Rows are points. Two turns around zero, p and q, are shown by what they do to some points. Write where each new point lands after one turn and then the other. Backwards means that the second turn is done in reverse. Each puzzle has new turns, and all numbers are rounded.

Turn p:
[ 0.32 -0.03] => [0.32 0.04]
[-0.30  0.01] => [-0.30 -0.05]
[0.45 0.03] => [0.43 0.13]
[-0.10  0.14] => [-0.13  0.12]
[-0.37 -0.15] => [-0.33 -0.23]
Turn q:
[-0.41  0.10] => [-0.41  0.08]
[ 0.02 -0.12] => [ 0.03 -0.12]
[0.39 0.02] => [0.39 0.04]
Where do these land?
p, then q: [ 0.16 -0.10] => [ 0.18 -0.05]
p, then q backwards: [-0.46 -0.02] => [-0.45 -0.09]
p, then q: [0.30 0.12] => [0.26 0.20]

Turn p:
[-0.27  0.16 -0.02  0.34] => [-0.30  0.12  0.02  0.34]
[ 0.70  0.42 -0.05 -0.51] => [ 0.61  0.53 -0.05 -0.52]
[-0.01 -0.23  0.08  0.16] => [ 0.03 -0.23  0.07  0.16]
[-0.12 -0.19 -0.33 -0.17] => [-0.08 -0.18 -0.36 -0.13]
[ 0.04 -0.06  0.07  0.15] => [ 0.05 -0.05  0.08  0.14]
[-0.24 -0.10  0.33  0.07] => [-0.22 -0.17  0.32  0.04]
[-0.09  0.00 -0.07 -0.04] => [-0.09 -0.01 -0.07 -0.03]
Turn q:
[ 0.07 -0.38 -0.32 -0.01] => [-0.03 -0.41 -0.29  0.01]
[-0.08  0.36  0.31 -0.41] => [-0.01  0.40  0.25 -0.42]
[-0.08  0.24  0.18 -0.34] => [-0.04  0.27  0.14 -0.34]
[-0.01 -0.20  0.13  0.42] => [ 0.03 -0.20  0.18  0.40]
[ 0.29 -0.10 -0.26  0.02] => [ 0.22 -0.15 -0.30  0.03]
[-0.19  0.08 -0.04  0.32] => [-0.17  0.09  0.02  0.33]
Where do these land?
q, then p: [-0.25  0.23  0.09 -0.12] => [-0.26  0.20  0.12 -0.13]
q, then p: [-0.15 -0.41  0.12 -0.04] => [-0.08 -0.42  0.14 -0.06]
p, then q: [ 0.16  0.39  0.23 -0.19] => [ 0.15  0.40  0.17 -0.24]
p, then q: [ 0.08 -0.45 -0.44  0.13] => [ 0.04 -0.43 -0.43  0.21]
p, then q: [0.17 0.23 0.01 0.23] => [0.16 0.25 0.02 0.21]

Turn p:
[0.36 0.05 0.54 0.04 0.32 0.18 0.10 0.05] => [ 0.38  0.04  0.47  0.16  0.35  0.22  0.05 -0.10]
[-0.38 -0.14 -0.15  0.29 -0.11 -0.13  0.14 -0.33] => [-0.46 -0.13 -0.22  0.21 -0.04 -0.19  0.15 -0.22]
[-0.02 -0.10 -0.51 -0.23  0.04  0.35  0.18 -0.41] => [-0.13 -0.15 -0.46 -0.43  0.06  0.25  0.23 -0.30]
[ 0.25 -0.24 -0.35 -0.35 -0.03  0.21  0.62 -0.05] => [ 0.24 -0.28 -0.22 -0.46  0.03  0.05  0.63 -0.05]
[-0.20 -0.39 -0.13 -0.26 -0.24  0.26  0.10 -0.33] => [-0.29 -0.36 -0.03 -0.34 -0.24  0.14  0.19 -0.28]
[-0.27  0.13  0.00  0.12  0.05 -0.29 -0.10  0.34] => [-0.16  0.13  0.02  0.15  0.05 -0.28 -0.17  0.38]
[ 0.33  0.28  0.33 -0.01 -0.05 -0.26 -0.15  0.05] => [ 0.36  0.35  0.25  0.16 -0.09 -0.12 -0.16 -0.06]
[-0.22  0.15  0.04 -0.04  0.13 -0.27 -0.41  0.17] => [-0.14  0.18  0.06  0.00  0.04 -0.21 -0.47  0.18]
[ 0.23 -0.09 -0.03  0.24  0.03 -0.11 -0.26  0.30] => [ 0.27 -0.12 -0.06  0.26 -0.04 -0.02 -0.28  0.23]
[-0.08  0.34  0.26  0.20 -0.14  0.07 -0.21  0.22] => [-0.07  0.33  0.19  0.29 -0.11  0.17 -0.16  0.23]
Turn q:
[-0.43 -0.09 -0.09 -0.23  0.03 -0.11  0.01  0.02] => [-0.45 -0.13 -0.10 -0.15  0.00 -0.13  0.00  0.01]
[ 0.14 -0.02  0.05  0.26 -0.37  0.22 -0.09 -0.28] => [ 0.18  0.04  0.07  0.20 -0.34  0.30 -0.07 -0.27]
[ 0.10 -0.05 -0.49  0.04  0.35 -0.36 -0.10  0.10] => [ 0.09  0.10 -0.50  0.05  0.28 -0.42 -0.05  0.02]
[-0.13 -0.08  0.42 -0.18 -0.07  0.10 -0.19  0.20] => [-0.13 -0.26  0.35 -0.07  0.01  0.11 -0.23  0.21]
[ 0.08  0.08 -0.25 -0.08 -0.25  0.03  0.16  0.13] => [ 0.06  0.16 -0.19 -0.15 -0.27  0.02  0.08  0.14]
[ 0.52 -0.10  0.39  0.27 -0.15 -0.02  0.40 -0.22] => [ 0.60 -0.10  0.38  0.10 -0.18  0.04  0.39 -0.18]
[-0.14  0.47 -0.12  0.24 -0.18 -0.31 -0.11 -0.30] => [-0.14  0.51  0.09  0.16 -0.18 -0.26 -0.11 -0.35]
[ 0.20 -0.08 -0.03 -0.41  0.45  0.42 -0.27 -0.23] => [ 0.10 -0.13 -0.15 -0.32  0.55  0.43 -0.20 -0.17]
[-0.34 -0.11  0.12  0.08  0.19  0.02  0.19  0.57] => [-0.30 -0.17  0.05  0.17  0.12 -0.10  0.20  0.58]
Where do these land?
p, then q backwards: [-0.26 -0.05  0.14  0.24 -0.27 -0.46 -0.10  0.43] => [-0.23  0.02  0.12  0.31 -0.22 -0.39 -0.07  0.51]
q, then p backwards: [-0.13 -0.19 -0.08 -0.05 -0.39  0.16 -0.29 -0.08] => [-0.03 -0.17 -0.12  0.05 -0.27  0.16 -0.42 -0.12]
p, then q: [-0.38  0.35 -0.18  0.13 -0.20 -0.15  0.34  0.44] => [-0.26  0.32 -0.01  0.06 -0.15 -0.32  0.25  0.57]
q, then p: [ 0.09 -0.12 -0.22 -0.21  0.53 -0.04 -0.01 -0.03] => [ 0.10 -0.12 -0.25 -0.28  0.45 -0.15 -0.08 -0.03]
q, then p: [ 0.17  0.01 -0.09 -0.29  0.21 -0.06  0.00 -0.55] => [ 0.04  0.06 -0.08 -0.37  0.20 -0.01  0.00 -0.53]
p, then q: [ 0.40  0.05 -0.34 -0.06  0.15 -0.14 -0.16 -0.11] => [ 0.33  0.16 -0.35 -0.16  0.08 -0.03 -0.20 -0.18]
p, then q backwards: [ 0.32  0.01 -0.26  0.31  0.53  0.12  0.21 -0.39] => [ 0.23 -0.23 -0.30  0.15  0.60  0.15 -0.07 -0.39]
q, then p: [ 0.02 -0.08  0.36 -0.23 -0.27  0.34 -0.02 -0.10] => [-0.05 -0.19  0.38 -0.16 -0.19  0.37  0.02 -0.08]
p, then q: [-0.03 -0.40  0.42 -0.18 -0.20  0.19  0.06 -0.07] => [-0.01 -0.47  0.38 -0.06 -0.18  0.18  0.10 -0.11]
q, then p: [ 0.01  0.34 -0.10  0.32 -0.11 -0.13  0.11  0.45] => [ 0.12  0.36 -0.03  0.32 -0.09 -0.12  0.06  0.44]
p, then q: [-0.20  0.07  0.34  0.02  0.01  0.17 -0.15 -0.01] => [-0.20 -0.03  0.31  0.14  0.08  0.19 -0.09  0.02]

Turn p:
[ 0.47 -0.24 -0.12  0.35 -0.03 -0.34  0.04 -0.23  0.09] => [ 0.32 -0.28  0.11  0.33 -0.01 -0.36  0.37  0.09 -0.12]
[ 0.14  0.30 -0.42  0.16  0.19 -0.21  0.34 -0.19  0.29] => [ 0.23  0.13 -0.38 -0.03 -0.02 -0.13  0.40  0.38 -0.30]
[ 0.10 -0.23 -0.04 -0.42 -0.20 -0.21 -0.36  0.08  0.00] => [ 0.02 -0.27  0.05 -0.16 -0.29 -0.32 -0.30 -0.11  0.27]
[-0.27 -0.26  0.18 -0.15 -0.18  0.06  0.05  0.21  0.29] => [-0.48 -0.04 -0.07  0.06  0.04 -0.07 -0.09  0.03  0.32]
[-0.45 -0.30 -0.05 -0.13  0.11  0.01 -0.10 -0.21  0.23] => [-0.09 -0.02 -0.34 -0.09  0.37 -0.14 -0.08 -0.12  0.35]
[-0.05  0.52  0.46  0.10  0.08  0.03  0.11  0.04  0.22] => [-0.14  0.47  0.08 -0.03 -0.21  0.32  0.39 -0.02  0.12]
[-0.03  0.03 -0.04 -0.28  0.07  0.44  0.03 -0.08 -0.11] => [-0.14 -0.15 -0.07 -0.35  0.09  0.26 -0.10 -0.15 -0.14]
[-0.07  0.14 -0.50  0.32  0.46  0.37 -0.01  0.14 -0.14] => [ 0.35 -0.06 -0.23  0.01  0.32  0.51 -0.16  0.35 -0.26]
[ 0.05  0.07 -0.13  0.06 -0.29  0.11 -0.17  0.03 -0.35] => [ 0.09 -0.06  0.05  0.14 -0.16  0.08 -0.31 -0.22 -0.25]
[ 0.10 -0.03  0.66  0.00 -0.21 -0.26  0.08  0.22 -0.53] => [-0.17  0.30  0.81  0.12 -0.13 -0.14 -0.13 -0.24 -0.02]
Turn q:
[ 0.24 -0.55  0.12  0.03 -0.11 -0.02 -0.24  0.04  0.00] => [ 0.26 -0.46  0.09 -0.21 -0.06 -0.29  0.03 -0.11  0.14]
[ 0.43 -0.30 -0.21  0.14 -0.06 -0.10 -0.34 -0.02  0.04] => [ 0.43 -0.31  0.10  0.07  0.04 -0.35 -0.18  0.10  0.05]
[-0.15  0.34 -0.07 -0.08 -0.29  0.06 -0.23  0.22 -0.15] => [ 0.17  0.21  0.02 -0.17 -0.22  0.35 -0.25  0.10 -0.12]
[-0.17  0.27  0.14 -0.01 -0.02 -0.11  0.14  0.36 -0.26] => [-0.15  0.35  0.15 -0.18 -0.30  0.10  0.06  0.01 -0.21]
[ 0.00  0.21  0.14  0.11 -0.07 -0.19 -0.09  0.30  0.49] => [ 0.13  0.40 -0.01 -0.03 -0.17 -0.08 -0.03  0.06  0.49]
[ 0.32 -0.16 -0.13 -0.09  0.41  0.38  0.43 -0.30  0.11] => [-0.01 -0.13 -0.05  0.35  0.58 -0.08  0.50 -0.08 -0.13]
[-0.40  0.33 -0.13 -0.16 -0.12 -0.44  0.12 -0.01 -0.41] => [-0.40  0.30 -0.19 -0.14 -0.25  0.05 -0.37  0.06 -0.44]
[-0.16 -0.30 -0.22  0.22  0.31  0.34  0.31 -0.25  0.08] => [-0.20 -0.35 -0.16  0.46  0.11  0.05  0.42  0.06 -0.02]
[-0.25 -0.35 -0.37 -0.47  0.44  0.23  0.28 -0.29 -0.30] => [-0.32 -0.38 -0.42 -0.04  0.38  0.04  0.38  0.24 -0.52]
[-0.04  0.15  0.23 -0.03 -0.45 -0.17 -0.11  0.04  0.18] => [ 0.10  0.19 -0.06 -0.19 -0.17  0.08 -0.30 -0.28  0.26]
[ 0.06  0.23  0.34  0.19  0.36  0.19 -0.10 -0.18  0.29] => [-0.18  0.08  0.34  0.17  0.31  0.14  0.09  0.09  0.43]
[ 0.12  0.12  0.15  0.15 -0.40 -0.18 -0.17  0.10 -0.06] => [ 0.18  0.10  0.17 -0.09 -0.25 -0.02 -0.33 -0.22  0.07]
Where do these land?
p, then q: [ 0.08  0.03 -0.24 -0.21  0.22  0.08 -0.26  0.23 -0.42] => [ 0.36 -0.19  0.24 -0.42  0.20  0.03 -0.08  0.09  0.05]
q, then p backwards: [ 0.08 -0.14 -0.39 -0.30  0.01  0.14 -0.18 -0.23 -0.23] => [ 0.08 -0.16 -0.52  0.07  0.16  0.23  0.12 -0.07 -0.14]
q, then p: [ 0.32  0.24 -0.50  0.24  0.08 -0.27  0.35 -0.24  0.22] => [ 0.63  0.30  0.01  0.46 -0.02  0.07  0.11  0.20 -0.11]
q, then p backwards: [-0.37  0.03  0.03  0.06  0.08 -0.04  0.04 -0.12 -0.02] => [-0.07  0.01  0.04 -0.06 -0.17  0.20  0.09  0.20  0.20]
p, then q: [ 0.15 -0.21  0.25  0.32 -0.10  0.13 -0.02  0.06 -0.04] => [-0.21 -0.20  0.21  0.17 -0.10  0.03  0.17 -0.17  0.20]
p, then q: [ 0.08 -0.36  0.36 -0.20  0.06 -0.25 -0.01 -0.15 -0.38] => [-0.40  0.02  0.15 -0.29  0.27 -0.26 -0.15 -0.14  0.28]
p, then q: [ 0.34  0.18 -0.18 -0.16  0.28 -0.16  0.36  0.17  0.30] => [ 0.15  0.35 -0.15 -0.32 -0.30 -0.10  0.32 -0.11 -0.28]
q, then p: [-0.34 -0.40  0.22  0.32 -0.39 -0.32  0.18  0.36  0.34] => [-0.30 -0.06 -0.56  0.27 -0.35 -0.54  0.15 -0.20 -0.09]
q, then p: [-0.01 -0.29 -0.08 -0.27  0.00  0.13  0.03 -0.15  0.24] => [ 0.08 -0.23 -0.16 -0.14  0.21 -0.15  0.04  0.28 -0.07]
q, then p backwards: [ 0.15  0.26  0.16 -0.22 -0.01  0.13 -0.49 -0.14 -0.10] => [-0.10 -0.11 -0.01 -0.11  0.44  0.18 -0.09  0.22 -0.36]
q, then p: [-0.37  0.30  0.21  0.01  0.18  0.39 -0.40 -0.16  0.06] => [-0.39 -0.17 -0.09 -0.08  0.14  0.58 -0.06  0.07  0.30]
p, then q: [-0.11  0.36  0.17  0.42 -0.42  0.03  0.40  0.38  0.03] => [-0.18  0.18  0.27  0.28 -0.55  0.53 -0.10 -0.05 -0.11]
